Each row of a before or after table is a point. One or more steps were done to the points. Then noise was added and the rows were shuffled. The steps act on columns, c1 being the first. Write out the steps. A step turns or swaps two columns, mirrors them in a line or flattens them onto one, adds a multiple of one to another, or multiplies or shifts one. Angles are multiples of 10 degrees, from the lower column toward the higher: turns from -170 to 170, lines from 10 to 170 but not 90. Use the fewest steps. Two steps may share a column if one is a turn and the other turns, adds or multiplies; they go together, in the order done. Otherwise the lowest column goes first.
(in the rows, 128 means zero)

Before:
[[118 122 126]
 [145  87 149]
 [193 132  72]
 [100 139 110]
 [ 80 139 132]
 [103 123 154]
 [150  97 122]
 [112 158 118]
 [104 184 131]
 [ 62 129 125]
 [173  47 153]]
After, 11 rows:
[[136 111 156]
 [154 100 164]
 [101 151 124]
 [ 99 130 142]
 [119 141 113]
 [102 133 103]
 [147 112 129]
 [ 87 132 112]
 [ 70 121 100]
 [206 126  95]
 [123 119 126]]
Steps: turn c1 and c3 by 20 degrees; multiply c2 by 0.4

Before, 10 rows:
[[104 152 151  66 139 196 118 126]
 [167 111 188 107 135 134 178 141]
 [131 119 115 157  85 106 124 135]
 [146  61 105 119 125 144  95  87]
 [129 115 145 166 127 129 154 192]
 [139 113  99 165 136 100  78 140]
 [134 145  78 167 127 118 163 120]
 [169  95 106 134 107 116  90 184]
 [160 108 156 161 106 167  90 103]
 [137 161 100 121  84 184 114 113]]
After:
[[125 107 143 163 100 132  94 109]
 [145 141 185 122 139 110  73 112]
 [119  90 137 102 124 129  99  67]
 [129 191 157 159 134 125 160 113]
 [135 119 183 104 134 113 163 147]
 [ 82 124  60 120 146 182 118 146]
 [135 143  80 170 139 113 176 115]
 [150 183 145 121  94 105  93  92]
 [141 132 150 130  76 115 124 120]
 [102 114 132  92  73 161 119 160]]
Steps: flatten c1 and c6 onto the line at 130 degrees; swap c2 and c8; mirror c3 and c4 in the line at 60 degrees; multiply c5 by 1.3

Before:
[[195 175 203 142 177 128  74 113 127 134 105 139]
 [136 131  71  94 125 132 167 153 108 105 103 158]
 [188 106 104 122 159  63  94 134 136 152 122 108]
 [ 84  84 100  71 104  97 146 193 142 126  75 148]
 [139 157 115 123 121 139 106 148 173 114 130 129]
 [123  93 115 104 109  53 152 166 125 124 144 168]
 [161 137 122 123 153 127 164 139 141 180 147  90]
 [124  85 114 121 122  89 154 126 165 119  82 180]
 [167 103  92 168 123 111 110 172 113 201 142 113]
 [132 150  93  90  89  79 161 140 140 153  91 158]
 [156 141 149  95 149 155  77  96 140 156 136 148]
 [129 168 129 153 178 122  87 105 118 160 134 109]
 [160 134 171 134 120 132  81  87 121 121 116 100]]
After, 13 rows:
[[131 106 128 141 181 158  90 101 160 121 135 106]
 [131  90 116 111 104  62 156 165 120 126 143 168]
 [106 122  94  78 100  70 145 185 130 144  71 150]
 [173 109 202 124 178 170  69 107 133 128 102 139]
 [124 114 116 132 119  73 157 121 115 164  77 182]
 [170  84 104 113 155  80  89 133 158 138 118 112]
 [142 126 122 140 153 134 164 140 183 139 147  88]
 [153 128 166 124 126 133  83  85 125 121 113  99]
 [133 130  68 110 125 134 165 154 103 106 105 154]
 [147 143 144  85 152 151  78 100 157 142 137 148]
 [136 124 121 115 120 163 101 146 116 171 131 129]
 [149 123  88 164 119  97 103 171 200 110 144 116]
 [135  74  84 102  92 126 161 141 157 140  87 160]]
Steps: multiply c1 by 0.7; mirror c2 and c6 in the line at 60 degrees; add 0.3 times c7 to c4; swap c9 and c10

Before, 8 rows:
[[ 92 145 115 117  94  97 102 153  95 115 130 139 120 129 130 145 105 113
  222 150]
 [153 127 141 130 114 171 117 130 145 129 156 167 131 123 123 140 153 112
   61 139]
 [ 98 129 143 156 102 146 108 145 157 118 152 110 156 119 126 136 109 166
   75 126]
 [116 138 122 136 100 115 113 127 112 152 120 112 113 123 155 143 131 164
  108 167]
 [144 136 118 136 120 110 115 127 105 114 110 130 148 109 191 140 128 158
  110 125]
 [148 114 127 158  88 125 135 128 134 121  76 120 168 129 123  94 153 174
   88 160]
 [ 85 124 133 149 105 110 123 154 157 160  77 120 152 123 143  19 156 135
   94 123]
 [ 90 186 146 149 154  90 112 137  98 146 148 168 147 129 152 141 154   7
  141 139]]
After:
[[ 83 126 151 147  91  64 120 153 116 158  77 124 117 119 141  21 103 147
   93 133]
 [153 134 125 129 106 144 118 127 118 131 153 122 113 167 123 140 123 158
   60 124]
 [145 120 150 140 148 144 112 128 111 112 110 109 128 131 189 139 103 106
  110 121]
 [119 149 117 136 131 138 113 127  95 150 118 124 138 112 153 144  99 111
  107  95]
 [147 162 165 157 107 113 134 128  90 121  78 129 114 121 123  96  77 117
   88 117]
 [ 97 127 150 158  90 102 107 147 115 116 152 118 111 108 124 136 110  88
   73 130]
 [ 91 100 139 147 169 135 112 139 140 147 143 127 104 166 152 143 204 224
  140  78]
 [ 93 137 124 116 149 148 101 150  84 117 134 130 143 139 132 143 153 120
  223 101]]
Steps: turn c2 and c20 by -130 degrees; turn c3 and c13 by -110 degrees; add -1.5 times c9 to c6; turn c5 and c9 by 70 degrees; swap c12 and c14; turn c17 and c18 by 130 degrees
